Every row gives one point. The points of each table are mixes of a few directions, plus a little noise. How many directions does each table use, and how many do they share? Where both have some left over, give the other angles between the two spaces (their principal angles), to ten degrees, smallest first.

First (4 x 2)
-5 8

-4 7

32 -56

-24 41
Second (5 x 2)
-22 38

-11 18

9 -12

37 -60

-10 18
Directions: first 1, second 1, shared 1

First (8 x 4)
-17 13 3 -16

60 -48 -12 57

-23 19 5 -22

-15 12 3 -14

12 -9 -2 11

-30 25 6 -29

31 -25 -6 29

-17 14 4 -16
Second (8 x 4)
0 1 -10 8

-2 1 24 -21

3 1 -43 35

2 0 -40 32

-2 0 60 -48

3 0 -33 26

-1 0 -2 0

-2 0 41 -34
Directions: first 1, second 1, shared 0; angles 60

First (8 x 8)
-2 13 -25 9 -10 -5 -10 2

-21 1 -1 -6 -13 -7 15 -2

12 18 21 -14 -13 3 11 -36

-2 -15 6 11 -6 -20 -17 8

30 -42 25 7 60 24 -17 38

-17 -1 -5 -2 -11 -6 9 2

20 24 -6 -8 8 25 6 -17

-21 1 -15 3 -16 -12 4 6
Second (9 x 8)
-21 23 -5 -3 -48 -30 4 -30

-10 11 -2 0 -24 -14 2 -15

-20 22 -5 -3 -46 -28 5 -30

1 0 0 -1 3 2 0 2

13 -15 5 2 31 17 -4 19

-4 4 -1 -1 -8 -4 1 -5

5 -3 2 1 7 4 -1 5

17 -17 4 2 40 23 -4 23

21 -22 5 3 47 28 -5 28
Directions: first 4, second 1, shared 1

First (9 x 11)
-23 -39 -19 22 -4 8 31 3 -31 -20 3

17 23 9 -18 7 -5 -23 8 13 11 -2

-4 -13 -10 1 5 1 4 15 -17 -8 0

3 30 9 -13 8 -6 -24 17 2 3 -5

-5 8 4 3 -3 -1 -2 -3 1 -1 -1

-17 -14 -2 19 -12 4 19 -19 -4 -8 3

20 7 8 -9 -2 -2 -5 -17 23 15 1

-27 -17 -7 22 -9 5 22 -6 -18 -17 1

37 16 8 -28 9 -6 -23 0 28 24 1
Second (10 x 11)
-25 0 21 6 -9 1 10 -19 11 -7 6

-15 12 -7 21 -11 2 6 -9 -10 -7 -5

-1 4 -4 6 -1 0 0 1 -4 -1 -2

60 -28 -8 -55 34 -3 -22 38 11 25 6

-15 10 -2 18 -10 1 6 -9 -6 -6 -4

-18 8 2 18 -11 1 7 -11 -5 -8 -2

46 -12 -20 -30 24 -1 -16 32 -3 16 0

-10 0 9 2 -4 0 3 -8 4 -3 3

-9 -2 12 -2 -2 0 3 -6 8 -1 3

-13 9 -4 17 -8 1 6 -8 -7 -6 -4
Directions: first 3, second 2, shared 1; angles 60
